Every row gives one point. Any point is a mix of the corners, with weights that add up to 1. It lies inside the corners' shape when no weight is negative. Is each point inside? If not, which corners have a negative weight?

Corners:
(1): [-48  80]
(2): [ 33 -62]
(3): [-14 -30]
Points:
[-13 -28] => inside
[ 22 -51] => inside
[ -2 -35] => inside
[  7 -39] => inside
[ 16 -62] => outside (1)

Corners:
(1): [  5 -73  -2 -67 -23  98 -88 -25 -30]
(2): [-13  23 -84 113  17   2  12 -49   7]
(3): [ 25 -56  10  20  75   4  61  39 -14]
(4): [-24 -27  -3  37 -61  77   0 -17 -26]
(5): [-69  -1  40 -30  48   7 -53 -28 -68]
(6): [  2  40  38  10  33   2  20 -39  63]
(7): [ 71   7 -34 118  25  30  54  39 -38]
(8): [ 41 -25 -17 -10  19  50  58  76  46]
(9): [ 19 -14  15  52 -60  -8 -48  34  26]
(10): [  72  -64   -1 -121   17    5   73   58  -29]
Points:
[ 11 -16  -5   7   5  27  14  -3   0] => inside
[ 20 -33  -8  -1  10  28  22  13 -15] => inside
[ -2 -43 -10  46  -2  49 -12  15 -30] => outside (6, 10)
[ -5 -11 -19  33   3  32  10  -3  -6] => inside
[ 38 -27   9 -46 -10  44 -17  37  14] => outside (2, 3, 4)
[ 41 -11  -5  -1  47 -13  56  43  -5] => outside (1, 4)
[ 27 -13 -22  16  59  15  38  13  -4] => outside (4, 9)
[ 16 -32  -6  12   1  35  -1  22 -16] => outside (6)

Corners:
(1): [ 19   3 -18  45  28 -69  -7  50 -38  70 -83  -2  71  59 -64  15 -64   5
  78  30]
(2): [-20  19  35 -59  -3 -41  59 -75  44 -70  48  32   4 -15  15  -8   8  70
  17 -53]
(3): [ 30  69 -43 -45 -32  -5  59   0  22  -9  58  -8 -33 -46  41 -12  -4 -32
  15 -28]
(4): [-29   9 -15  -5  49 -13  75  18 -14  -8   5 -13 -13 -17 -12 -29 -46  57
   2  -4]
(5): [ -16   37  -50   26  -17   40  -55    5  -11  -23  -12   53    3  -63
 -121    8  -59   51   44  -57]
(6): [-35 -27  40  57  -4 -41  76  46 -31  52 -49 -53  71 -56  -3  -8 -30 -85
 -37 -49]
(7): [ 43  -4  12  34 -48 -60 -19 -49 -35  -4  -9  48 -39  19 -78 -51 -20  32
  11 -25]
(8): [-46   2   4  -7   2 -13 -30 -84  44  19   9 -13 -36 -58 -14  37 -30  -9
 -25   7]
(9): [-51  50  -1 -32 -21  18   1 -68 -44 -64 -42  76 -21 -79 -37 -45  39 -26
 -55 -67]
(10): [ 36  69   7  -1  15  -7  77  -2  24 -17 -57   7  31  -5 -42 -82   9  65
   1 -40]
(11): [-38  18 -42  18 -30  23 -48  32   4  30  20 -14  19  23 -15 -11 -77 -64
  21  24]
(12): [-53 -44 -50  -3  62  27 -49 -17  29 -24  50  14 -13 -16   5  86  27 -77
  59 -11]
(13): [  2 -12 -35 -16 -19  14  17  -2 -39  44   6  -3 -17  36   5  -9  14 -65
 -39 -86]
(14): [-104  -44   67  -31   79   66  -46   23   67  -24   33   -3  -34 -105
   28   15  -51  -74  -79  -67]
(15): [-31 -57  42 -15  23 -26  66  -4  61   5  35  15  33 -89  31  -5 -31 -48
 -67  -2]
(16): [ -6  66 -55 -33  29 -23 106 -43  53 -22  26  -4   9  16  10 -20 -51 -29
  14  15]
(17): [ -9  29 -49 -57   4  52 -15  13  51 -26 -41  19 -32 -16 -52  -1 -16  -3
  61  -5]
(18): [-73  58 -24  -8  17 -39  10  45  67  -2 -49 -14  39  34 -53  23 -53  -1
  12  27]
(19): [ -11   19   11  -57   33    4  -28  -19   44   12   22  -17  -19  -23
 -106  -32  -30   63   11  -65]
(20): [-38  32   1 -13   0 -30  42 -77  13  21  36  61 -30   8 -66  50 -11  51
  42  26]
(21): [ 38 -17  47 -44  -4  11  52 -47 -12 -76  16  57 -10   3 -49  42  51  35
 -32 -59]
Points:
[-22   1 -14  -4   6   1  -4  -5   7   8   4  13  -9 -16 -39   9 -28 -19
   5 -17] => outside (2, 10)
[-35  21  -6 -11  14  -9  11 -17  30  -4   5  12  -2 -25 -33   3 -30   8
  17 -10] => outside (13, 21)
[-10  17  -1 -15  10 -19  38 -18  15  -3   9   4   2  -8 -13  -8 -17  -8
  -5 -23] => outside (5, 17)
[-25   7  -4   2   2  -1   9  -3  -3   2  -8  16  -3 -23 -28  -1 -19 -15
  -5 -21] => outside (2, 16, 19)

Corners:
(1): [-34 -18  19  37 -39 -69   7   4  37  11 -11  21  23 -26 -19  36  -9  32
  10  72]
(2): [-52   3  18  46   5 -45  12 -43  59  21  16 -28  29   2  -5  52   2   0
  55  37]
(3): [ -6  27  22 -74  38  45  62  57 -17 -24  70 -10   1 -32  66  18  -8 -48
 -31  52]
(4): [ -10  -55   -2   50  -12  -40  -27   14   53    2  -42   -7   55    1
 -107   -9  -16    0   23  -10]
(5): [-11  71  38  78 -44  21  27 -50   7 -31  -1 -22  13  -8 -26  80 -47 -46
  22  52]
(6): [ -37  -30   24   11   -9   -2  -35  -21  -35  -68 -101   10   19   17
  -49  -12   27    9   17  -38]
(7): [ 11  -2 -83  27  46  45  49  53 -39  -6 -20 -13 -46 -19  74 -14  -4 -46
 -51  44]
(8): [-88  67  -5  -3 -39 -10  18 -57  34  37   3  -5  24 -25 -62  29  21 -16
 -24 -12]
(9): [-73  16  54   8  -7  -7 -73 -17  -4  11  -1   9   3  47  -4 -25 -39  41
   6 -32]
(10): [ -42 -121  -27   15   56   35  -44  -19  -88  -48  -25    4  -20   22
  -12  -42   35   88  -75  -13]
(11): [-54 -13  43  -2  33  20  -8   7 -11 -25 -31  12  32  63 -44 -37   7  87
 -20  21]
(12): [  -6  -49   32  -13   44  -50    0   11 -112  -60  -16   14  -35   16
  -60  -43   59   41  -61    7]
(13): [  7  47   8 -71   3  83  60  19  -2  22  75 -20 -46 -41  24 -46  -8 -27
  22  43]
(14): [ 56  34  18   6 -15  72  45  15  22  17  24  27  -1  17  20  27  40 -85
 -28  38]
(15): [ 65  33 -67 -60 -85   3  41  31  -2  28  85 -18 -12  33  71  -5 -30 -75
  25  71]
(16): [-15 -31  85  93 -33 -27  43 -25  -8   6   1 -24  55   0  18   9  -1  -7
  -5  12]
(17): [  5 -36 -23 -20  51 -23 -34  32 -27 -96 -24 -41 -39 -25  34 -70 100  47
 -82 -16]
(18): [ 21 -23 -39 -70  18  30  34 -47  -2 -30 -15 -43 -86 -19  26 -52  19  -6
 -66 -30]
(19): [-20  24  32  60   4 -34 -34 -23 -23  20 -33  54 102  18 -10  18 -22  46
  18 -12]
(20): [ -4   6  -1 -21  27  33  49 108 -28  -3  55 -42 -67 -11  27   1  44  47
 -46 -54]
(21): [ -2  41 -42   9 -19  27  72  29  28 -18  80  41  -4  -1  74 -21 -75 -61
  51  41]
Points:
[ -9   7   3   9 -14  -1  14  -1   1  -3  11  -4   1  -1   8   7  -3 -15
  -2  22] => outside (11)
[-11 -16  -2  -1   8   8  10   9 -20 -15  -1 -15 -16   2  -1 -12  17   4
 -28  13] => outside (19, 21)
[-15   3   6  15   2  11  11   2 -12  -9  -1  -2   4   4   7  -5  -3   0
  -9  15] => inside
[-24   1  27  11  -8 -10  -2 -22  -6 -10  -1  -7  14  12  -8  19  15  11
 -14  11] => outside (4, 7, 13, 21)
[ -7  13  13   3 -13   1  24   3  -1  -3  14  -6   4   3   7  -2   0 -13
  -4  21] => outside (10)
[-14   5   9   3   3  12  16  14 -11 -12   6 -10  -7  -2   1   0   9   6
  -6   1] => inside
[ -9  -3   8  -1  -2   0  10   7 -10  -9   4 -10   3   3   0  -4  10   4
 -12  13] => outside (21)
